Each point is reached from the start by the listed moves, each made 0, 1 or 2 times, or once backwards (-1), plus a little noise. Say if it took an odd or an even number of moves. Then give how often each move was made.

Moves:
(1): [-12  -6 -37  11 -25   7]
(2): [ 16 -16  -8  12   6 -37]
(3): [ -6 -21 -20  -1  10 -20]
Start: [  1   8   7 -11  11 -13]
Points:
[ 33  15  56  -8  36 -37] -> odd (-1, 1, -1)
[-14 -40 -92  20 -23 -58] -> even (2, 1, 1)
[-32  31 -39   2 -57  61] -> even (2, -1, -1)
[  26  -40  -29   15   33 -107] -> odd (0, 2, 1)
[-31 -24 -88   9 -33 -20] -> odd (2, 0, 1)

Moves:
(1): [ -4   1  -3  -9  -7   7 -15  -5  -5]
(2): [  4 -10   9  -4   8   4  -1  18   3]
(3): [ -3  -4 -11  21  -2  18   2  -7  -5]
(4): [  4  -1   6  13 -11  12  -5  -5  -3]
(5): [ -2   2 -16   1  11   6  18 -30  13]
(6): [ -3  15   5 -11   7  -2 -18 -11  -4]
(7): [-7 -8  0 11  2 10 15  9  7]
(8): [ -3  -4 -10   5   0   7  19  -6  -6]
(9): [ 5  5 -5  5  1  6  4  7  1]
Start: [ 6 -8  9  7 -3 -6  6  1  0]
Points:
[ 31 -42  27  42 -14  34  16  44   7] -> even (0, 2, 0, 2, 0, -1, 0, 0, 1)
[-18 -43 -31  26  16  18 121 -44  36] -> odd (0, 0, -1, 0, 2, -1, 2, 2, -1)
[  -6   19  -63   87   19   76   83 -103    7] -> even (-1, -1, 2, 1, 2, 2, 1, 2, 2)
[  3  -3 -11  57  26  60  46 -73  18] -> odd (-1, 1, 1, 2, 2, 2, 1, 1, 0)
[ 16   2  68 -41  -2  -5 -71  43 -17] -> even (1, 2, -1, 1, -1, 2, 0, 0, 0)
[ -2 -21  16  20  38  38  72 -45  33] -> odd (-1, 2, -1, 2, 2, 2, 2, 2, -1)
[ 17 -15 -16  49  19  70  35 -51  15] -> even (0, 2, 1, 2, 2, 1, 0, 1, 1)

Moves:
(1): [ 1  9 -8 -6 -2 -2 -3 10 12 -1 11  8 -3 -6  5 -5 -2 -4]
(2): [ -2  -3 -12  14 -10 -12   0   6  11   8   4  -4   0   6 -16  -8  -1  -2]
(3): [  4 -16   5   7   9   4  -7   1 -12   8   0  -1   1 -13   9  -1  -1   9]
(4): [  5   5  11  -8  11  -2 -11   5   4   5  -7   5   7  -3  -5  -8 -12   3]
(5): [  3   4   3   0   0  -1 -13  -4   0   7  -1   5   0   3   1   7  18   8]
(6): [ -5   4   1   3   1  17   6   5  -6   7   2   6 -16  -3  -5  -2   3  -9]
(7): [-31   1  16  -7  -1   7   0 -18  -5   6   9   2   0   0  -8   6  -4  -6]
(8): [ 2 -6  2 -8  1 -2  4  9 -6 -4  7 -5 -5  2 -7  9 -1  9]
(9): [-1 -2  2 13  4 -7  2  0 -4  3 12 14  2 -6  1 10  2 -2]
(10): [ 0  4  2 14 13  7  4 10  8  2  3 -8  1 11  7  9 -4 -7]
(11): [ -5   0 -16  -3  13   3  -7   8  -3   4  -4  -5  12   0   0  -4  14  -6]
(12): [-10   5   1   0  -7 -12   6   1  -6   9  -5   2   1  11   8  -6  -7  14]
(13): [  3 -14   2  -4   6  10   4   6   0  -2  -4  16   0  12  -9 -16   2  -4]
(14): [-4  3 -3  4  2  7 -1 -6  3 -8  4  2  3  5 -2 -4 -4  7]
(15): [ 18  -6   2  -3   0  -3   0 -19   0   7   9   1  -5  17   1   4 -11   8]
(16): [  4   2   6  -1 -11   6  -4   4  -8   4   2   0  11   4   0   6   2   0]
(17): [  5  11   4  -7   1  -3   0  -2  -3   7   3  -2   5  -5  -2 -15   8   1]
(18): [ -6  17   6   3   3  -3  -6  -6 -14  -9   9  -4  -1   4  -3  -4  -7  -4]
Start: [ 2 -7 -4  6  1  1  6 -6 -8  1  4 -4 -3  4 -1  3 -5  4]
Points:
[-27  -2  41   2  42  54 -14 -67  -8  19  65  -2 -56  39 -38  75 -24  26] -> even (0, 0, 0, 1, 2, 2, 2, 2, 0, 1, 0, -1, -1, 2, 2, -1, -1, 0)
[-25  12  49  79 -36 -43 -14 -50 -11 108  79  18   3  60  19  64 -27  31] -> even (1, 2, 1, 0, 2, 0, 2, -1, 2, 2, -1, 2, -1, -1, 2, 2, 0, 0)
[ -7 -33 -32   5  68 -14  14  53   1  13  43  61   1  58  -3  -9 -32  29] -> even (2, 0, 0, 1, 0, 0, 0, 2, 2, 1, 2, 2, 2, 1, 1, -1, -1, 0)
[ 88 -46  14  -9  46  81  24  -7 -64 -17  46 -11 -18  44  -3 -35 -21  28] -> even (0, -1, 2, -1, -1, 1, -1, 2, -1, 1, 0, -1, 2, 2, 2, 1, 2, 1)
[ 14   0 -81  39  24  24  43  42  21   7  19   6  18  31 -26 -49  37 -27] -> even (0, 1, -1, -1, -1, 1, -1, 0, 1, 1, 2, 0, 1, 2, 0, 0, 2, -1)
[  8 -37   5 -13  42  19  15   7  16   6  -1  53 -15  73  14 -12 -38  60] -> even (1, -1, 0, 1, 1, 0, 0, 1, 0, 1, 0, 2, 2, 2, 1, -1, -1, -1)
[ 45  54  48  22  52  31 -25  26 -74  43  61  71  14  12  31 -57 -49  40] -> odd (2, -1, 2, 2, 0, 2, -1, 0, 2, 1, 0, 2, 1, 2, 1, 2, 2, 2)
[  -9  -13   64   65    2   19  -13  -51  -57   37   47   -9    1   75
  -35   -4 -121   40] -> even (-1, 2, 2, 2, -1, 1, 1, 0, 0, 1, -1, 1, 0, 2, 2, 2, -1, 2)
[-32 -68 -20   3  20  25  26  66 -48  73  21  11   3  28  -6 -28  33  17] -> even (1, 1, 2, -1, 0, 1, 1, 2, 0, 1, 2, 2, 2, -1, 0, 1, 1, -1)

Moves:
(1): [  0   6  13   3  -4   3  -1   6   2  -8   4  -2   0   5   7   1  -5   7
  -9  -4  -1 -10   9   3  -3]
(2): [  2   0 -11  -6   7   9  12  -7   0   0   9   0   3   3   6  -8   8   6
  -4  -3  -1  -6   6  -1  -2]
(3): [  0   6   1   8   5  -8  -7 -11  -3  -8   2   3   7   3   2  -6  -1  -3
  -2  -5  -4 -15 -12  -5  -2]
(4): [ 14   0  13  14  -3  -2   6  -4   7   8  -9  -6 -10  -2 -13  19   4   0
  18  -7  -1  -7  10  -3   1]
(5): [ 2  5 -1  2 -6  4 -3  0  9  5 -2  1  5 -1 -2  1 -1 -2  2 -1  7  2 -3  5
 -9]
(6): [ -2   4   6   1   8   0  -1   1   8   0  -7  10 -15  -1  -6   1  -7  -6
   0  -5  12   7   4  18  -4]
(7): [-11   0   1   1  -1  -5 -11  -3  -1   7  -5  -2  -9   8   0   2   3  -2
 -14  -4  -4   5   6   1  -2]
(8): [ -7  -5   0   6   9   2  -2  -1   0  -3  -2   2   0  -9   2   9  -6   1
  -5  -4   7 -10  -1  13   0]
(9): [-17  -5 -11  -3 -18   0 -16   6 -16   1  -8  13  10   3  -5   1   0  -5
   2   6  -2  -4   8  -5   2]
(10): [ -2  -5   4   4   3 -22  10   8  -4  11  -6  -1   5   0   4  -4  -4   9
  -4  -1   4   4   5  -9  13]
(11): [ 15   5   4  -8  -2 -10  -4 -10  -2   6   8  -5  -6  -2   5  -6   8   1
   8  13  -8  -3   6  -2  -2]
(12): [ 4 -3 -3  0  3  3  8  4  9 -1  5 -4  2  0  8  1 -3 -1  3 -6  7  3  7 -2
  2]
(13): [ -6  13  -4   1   9   5   2   0 -18  -7   6 -19  11  -4  -4 -13   4 -10
   9   5  12  -8  -5  14   8]
(14): [-15   5   3  -5   5  -1   5   7  -3   5   4  -5   7  -2  -1 -16 -12   0
   2  -1  -3   6  -3   9   7]
(15): [  3 -10  -6  -5   0 -14  -5  -1 -11  -1  -9   3   2   6 -12   6   2  -8
   5   0 -10  -5  -3  -4  -4]
(16): [  7  -4  -9  -8  -6   5   3   2  -1   2   2   1  11  -8  -3  -3   2  -3
  -3  -7  -1  -4   3 -14  -4]
(17): [  4  -2   1   6   3  -1   9   0 -13   5  -1   1   9   1  -3   8  -4 -10
   4   1  -1   1  -3   3   5]
(18): [ -5   5   4   5   6  -5  -8   4 -13   1 -12   4  -2  -3   2  -7   1   4
   0   2   2  13  -2  17  -6]
(19): [  8  -3   5   1   2 -20   0   0   5  -3   5   3  10  -2  -1   2   8  -5
  -7  -2  -8   4  -3  -4   7]
(20): [-7  7 -4 -3 16 -1  3 13  5  3  5  2 -5 -4 -1  1  1 -3 -3 -4  4  0  2  2
  3]
(21): [ -2   4   2 -17   1   0   2   7  -3   6   6  -2  -8   3  12  -7   4   7
   0  -5   1  -3  -4   8   2]
(22): [  0  -5  -3   1   6   0   2   2   2  -6  -8   3   8  -1  -2   0   8 -12
  -5   3  -8 -10   0  -5   3]
(23): [ -9  -2  -2  12  -7 -10   2   3   5   1   0   5  -4  -3  -5   2   0  -1
  -5  -3  -1   5  -4   1  -2]
(24): [ 4 12 -2 -1  7 -5 -1 -7  9 -9 -7 -3 -2 -2  7  1 -2  3  1 -2 -4 -5  1  2
 -1]
Start: [  8   8 -21 -15  -4  -9  -8 -10   4  -9   7  -4  12  14  -4 -11  -5  -8
  -7   4   0   3  -1 -12   4]
Points:
[  6  70  -8   3  86 -31  35 -15 -20  29 -11 -61   5   2  22 -10 -16 -27
  28 -57  62 -47  16  29  52] -> even (-1, 0, 2, 2, 0, 1, 2, 1, 0, 2, 0, 2, 2, 0, -1, 1, 2, 0, -1, 1, 2, 0, -1, 2)
[   7  -20  -72  -38  -24   -6  -43  -16  -38  -54   -6   46   50   23
   -6   36    1  -37   -7   -9  -58 -121   -6  -80  -14] -> even (1, 0, 2, 0, -1, -1, -1, 1, 2, -1, 0, 0, -1, -1, 2, 1, 1, -1, -1, 1, 1, 1, 0, 1)
[ 67 -41 -46 -17 -65   0 -16 -63  17  38 -38  26 -25  32 -79  33  32  -4
  23 -21 -17   5  36 -72 -62] -> even (-1, 2, 0, 2, 1, 1, 1, -1, 0, 0, 0, -1, -1, -1, 2, 2, -1, 0, -1, -1, -1, -1, 0, -1)
[-28  71 -21 -14  43 -34 -29   1 -14 -38  74  -3  67  -5  12 -66   7 -29
  -7   6  38 -77  14  62  13] -> odd (2, 2, 2, 0, 2, 1, -1, 2, 2, 0, 2, 1, 2, 1, 0, -1, -1, 0, 2, 2, 0, 0, 0, -1)

Moves:
(1): [ 0  1 11  4 -6  4  3 -4  0 -7 -4  7 -3 -6 -7 -9  9  2 -6  3 -3 -6 11  2
  5 -1 -1]
(2): [ 8 -1  0  7  2  5 -3 -6 -2  3 -5  1 -5 -5 -3  6  3  0 -4 12  1 -2  4  2
 -1 -1  4]
(3): [  2   8  13  -8  -5  -4   9  -4   4 -10  -7  -2   0   7 -15  -1   3  13
   0  -2   0   2  -3   4  -2  -3   9]
(4): [ -2   7   0  -8  -2  -2  -5   1   4   2  12  -5  -9   5  -1  -3   0   3
   2 -10   1   8  -1   1  -7   3   2]
(5): [ -5  -3  -2   5   2  10 -10   2   9  -3  -8  -8   2   1   9  11   4 -11
   2  -4   4 -10   5 -12  -7  12 -15]
(6): [ -5   2  13  -9   7   3  14   1  10  -6  -6 -10   1  16  -8   8  16  13
 -13 -16   1   9   6  -3   8   4  -3]
(7): [-5  0 -5  4  0 11  4 -4  1 -4  1 -6  7  0 -6 -2  3 -3  3  0 -9 -1  2 -1
  4 -6  6]
(8): [  8  -2  -7   0  -5  -5   5   6  10   9  -4   9  -4  -1  -1  -8  15  10
   8 -17  10  -6  -5  -7   0  -5   2]
(9): [ -8   7   0  -5  -4  -8   7   3   6   6 -12  -1  -3  -6   8   1  -5   0
   0  -6   4   6   3 -13   9  -1   0]
(10): [  4  -1  -5   8   0  -1   8  -2  -1  -4  -3   8   3 -14  -3  -4 -11  -3
  -5  -2   0   0   0   8   0  -1   7]
(11): [  0  -4 -10  20   3   2  -3   3  -1  10 -11   1   7   6   5   2  -1   2
   0  -4  -4  -1  12   1   8 -14   2]
(12): [ -1   1   5  -9   2   9  -7   1   5   0   4  -5   0   5   3   1   4   8
  16  -2  10   2   9  -4   2  -3 -12]
(13): [ -5  -2 -16  17  -5  16   5   5  -3   5  -8  -2   6  -6  -8   5 -11  -6
  -7   2  -4 -11  10   4   4  -7  -2]
(14): [  5   4   1 -12   0  -2   0  -3  -7  -4  -4   0  -2   5   1  -3   3  -1
  -2  -4  -3  -4   7   1   1   3  -2]
(15): [  2   1   8   1  -6  10   2  -2  -4 -12  -3  -7  -5  -4   1  -4  -1  -7
   3   7   5   1  -3  -3  -3  10  -3]
(16): [ -5  -5   2  -4   8  -4   4  -7  -3   3  -9   5   6   7   7   7   8   5
  -1   7  -6 -10   1  12   7  14  10]
(17): [ -8  -2  -2  10  -4  11  -9   1  -2   4   1  -9   5  -6  -5   5  -5  -7
   2  -9   4   1  -1 -12   5  -5 -10]
(18): [-10   2  -5   6   2   5   3   2   1   7   2   3   6   1  -1   0   7  -2
   0  -6   3   3  -4   0  -2  -6  -4]
(19): [-5  5 -3  0  5 -7  2  2  0  2  5 -3 -9 -3 -3 -5  1  5  4 -6 -4 -1 -4  1
  4 -6  3]
(20): [ -2   7  -1  -4   0  -6   1   5  -4 -10   9  -2  -5  -9  -1  -4  -1   8
   2   3   4   8  -1   5  -3  -3  14]
(21): [ -4   5   2   2  -8  10   4  -9   1   1   6  -8   5   1   6   4  -2   6
  -5 -11  -1 -10   1  -8  -6  -1 -12]
(22): [  2   3  -5  -2  -3   1  -4  -3  -6   5  11 -17   6  -5  -2   2  -8 -10
   4   2   2  -2   3   0 -10   6  -8]
(23): [  9   0  -7   6  -3  -6   5  -8   0 -10 -11   5  -1  -3  -6   0   5   1
  -7   8   0   3   1   6   1   2   3]
(24): [  2 -11   3  -5  -8   7  -9  -6 -16  -3  -4  -8  -3 -14   9  -4  -3  -8
  -2  20   2   4  -1  13 -14   8  -1]
Start: [ 2 -3  6 -1 -8 -9 -4  4  0  8 14  1 -4  6 -2 15 -3 -4  5  1 -4  3 14  0
  2  0 -9]
Points:
[-26 -24  -4  29 -39  36  30  -5  18  22 -91 -11  35  -5 -13   2  53  38
  13 -30   4 -15  89  -8  65 -52 -16] -> odd (2, -1, 1, -1, 0, 1, 2, 2, 2, 0, 2, 2, 1, 0, -1, 1, 1, 0, 0, 0, 0, 0, 1, 2)
[ 26  30 -25  18  10 -99  55 -19  48  68 -52  51 -33  24  14  13  24  66
  -9 -74  -9 -13   3   5  27  -7  59] -> even (-1, 2, 1, 2, 0, 0, -1, 2, 2, 2, 2, -1, -1, 0, 0, 2, -1, 0, 2, -1, 1, 0, 1, -1)
[-27  19  38 -32 -13  17 105   6  20 -31 -81  25   4   6 -44 -21  23  58
  17 -16 -12 -16  55  31  86 -16  53] -> even (1, -1, 2, -1, -1, 1, 2, 1, 2, 2, 0, 2, 2, 1, 2, 2, -1, 0, 1, 0, -1, -1, -1, 0)
[  -1   51  104 -121  -10  -17   21   -3   21  -37   -7  -39  -62   26
  -22   10   50   76   14  -33   36   60   31  -28   13   -5   -8] -> even (0, 2, 2, 0, 0, 2, 0, 0, 2, 0, -1, 2, -1, 2, 0, -1, 0, 0, 1, 1, 0, -1, -1, 1)
[  0  -5   0  63 -25  59   7 -40 -31 -29 -27 -20  -2  -6 -51   6  15 -30
 -22  53 -28   3  36  46 -10  -3 -11] -> even (1, 1, 1, 1, 0, 0, 1, -1, -1, 0, 1, 0, 1, 0, 2, 0, 0, 2, 1, -1, 0, 0, 2, 1)
[  6  13  65 -58 -47  35  51 -46  12 -44   8 -33  -9  -1 -83 -31  54  45
  -4 -26  13  39  40  44 -14   3  -5] -> odd (2, 0, 2, 2, -1, 2, 2, 1, 0, 2, -1, 2, 0, 0, 0, 0, 0, 1, 0, -1, 0, 1, 1, 2)

Moves:
(1): [ 9 -5 11 -7 -6  5 -9  8  0 -1 -8  6  6 12  7 -3 -8  7  1 -4 -1 -6 -3  4
  1 10  1]
(2): [  2   0  -4  -8   3   7  13  19   3 -15  -5  -8  12  -5   7 -20  -4  12
  12  -7  -7 -14  -3  -7   4  14   0]
(3): [ -2   2   4  -5   3   6  -3  -5  -5 -11   4  -8   5  10   3   0   3   4
  -3  15  -3  -3   3  -2  -5  -9  -3]
(4): [-1 13 -2 -2 -5 13 -3  5 -2  6  3  0 -8  2  1  4 -1 -8 11  0  3 -1  2  0
 -7 13 -6]
(5): [15 -4 -8 27 10 11  9  0 -7  5 -3  7 -3  0 -2 12  0  8 -5  5  3 -2  5 12
 12 -9  8]
(6): [  8  -3   9  10  10   1  11   9  16   7   1  26  -2   8  -1  16   7 -10
   6   1  -6   3  -2  18  -7   1   7]
(7): [  1  16  -5 -12   3  -5   4   0  15   8 -13  19  10 -11  14  -3   9  -2
   0   4  -2   6 -10  -2  -7   8 -11]
(8): [  9  -2  -6 -15 -10  -5 -10  -2  -5  -8   8   9   0   0   3  -7   4   0
   7  -2  -6  -1   6  -3   4   5   9]
(9): [  7  -9  10   7  10  -1  -3  -8 -12   5  -7  -5  25  -1  -2   1 -11   2
  -8  -1   6   5  11  -3  -6  14 -10]
(10): [  7   4   5   1   1 -10   4   6  -4   1  -4   2  -7  -9 -10  14   2   1
   1  -4   0  -1  -2  14   7  10  -6]
(11): [  4   7   2  -5   0   8  -1   4   9   4   9   8   8  -3  -8   6   7   2
   1 -11 -13  -6  11   8   1  -1   6]
(12): [-14  -7  -4  -1   1   3  -3   6  -8   4   3  -5  -2   2   6 -10 -11   1
  -5  19   1   6   1  -3  -4  -6  -4]
(13): [ -4  -1   4 -19  -7  -2   3  -4   2  -9 -19  -4   9 -12   9  -4  10  -3
  -1  -1   4  -4   9  -9  -5   1   0]
(14): [ -5  -6  -8   0  10  -6   7   9   3  -3   7  -7   7  10   9  19  -8  13
 -11   0   2   0  14  -3  -6   4   6]
(15): [ -3  -2   2  -8 -10   0  -9 -10  10  -3  -2   7  11 -19  15  -1  -6  -5
  -2  -4 -14  -3  -7  16   3   5  -6]
(16): [  8  11  11   0  -6 -10  18   8   9  15  11   7   7  -8  -8  16  -1   5
   8  -2   6 -10  10  -6  -4 -14  11]
(17): [  2   2  -8   4   3  -4   6  -7   3   1  -2 -10   0   4  -7   1   0   8
  -4  10  12  -6   3   6  -6  -7  -1]
(18): [ -4   5  11   1   7   1  11   0  12   1 -12 -16   2   7   2  -3   7   0
  -2  12   0  10   3  -5  -4   1   6]
(19): [ -9  15   2  -7  -3   3   9  -4  -2  -7   3   0   9  12  -1  -8  -7 -16
   1  -1  -1  -4   9   5  10   4   4]
(20): [ -3  -4  -1   1   3   2   0  -5  -7   5  -4   4 -12  13  -1  -7  -3   3
  -2  -7  -6   7  -6  -8  -2  -2  -1]
(21): [  7   1  -2  -7   5   9   2  -3   4  -8   4  -9  -9  -6   1  -9  -8  -6
  -3  -2   7  -1   6 -10   2  13  -8]
(22): [  5  -1  -2  -6 -10   6   1  -1   1  -4   4   4  -2   0  -3   7 -13  -5
   1  -4  -7   6   4  -1  -4 -12 -13]
(23): [  4  -1   2   1  -5   3   8   2   0   7   7 -10  -5  -4  -1   7   1  -8
  -8  -1  -6  -3  -7   9  -6   5 -10]
(24): [-13   3   3   3  -1   6   4   2   4  -7  -1   0   3  -5  -4  -5  -1   0
  -4  22  -7   1  -8  -8   0   5  18]
Start: [ -9 -20   4   0  -2  -8   6  -1   5 -10   2  -6   1   9 -13  12   5  11
  -3  12  -1   5  12   8   0   1  -6]
Points:
[-33  18  -1 -68 -15  40  -1  61  68 -14  21  19   3  46  12  43   1  33
  19  12 -42  31  45 -57 -54  12  14] -> odd (1, 0, 0, 2, -1, 0, 1, 0, -1, -1, 2, 0, 0, 2, -1, 0, -1, 1, -1, 0, 0, 2, -1, 1)
[-111  -41   36  -52    6   32   11    7    4  -59   20  -75   12   90
    7    3   19    6  -83   73  -51    2   37  -33  -30  -14   52] -> odd (1, -1, 2, -1, -1, 0, -1, -1, -1, -1, 2, 1, 2, 2, -1, -1, -1, 0, 1, 1, 0, -1, 2, 2)
[-17  -1  54 -50  13 -28 121  22  78   8 -69  -1  80 -71   6  25 -18  28
 -10  24 -45   9  40  17 -39 -17 -44] -> even (-1, 2, 0, -1, 0, 1, 1, -1, 1, 2, 1, 2, 2, 0, 2, 2, 1, 2, 0, 2, 0, 2, 0, 0)
[ 12 -48  42  52  30  20  43  94   9  68 -36  61 -15  23  30  69 -41  22
  -8  44 -57  42 -56  79 -35 105 -27] -> even (2, 1, -1, 2, 1, 2, 1, 0, 1, 2, -1, 2, -1, 1, 1, 0, -1, 1, -1, 2, -1, 0, 2, 1)
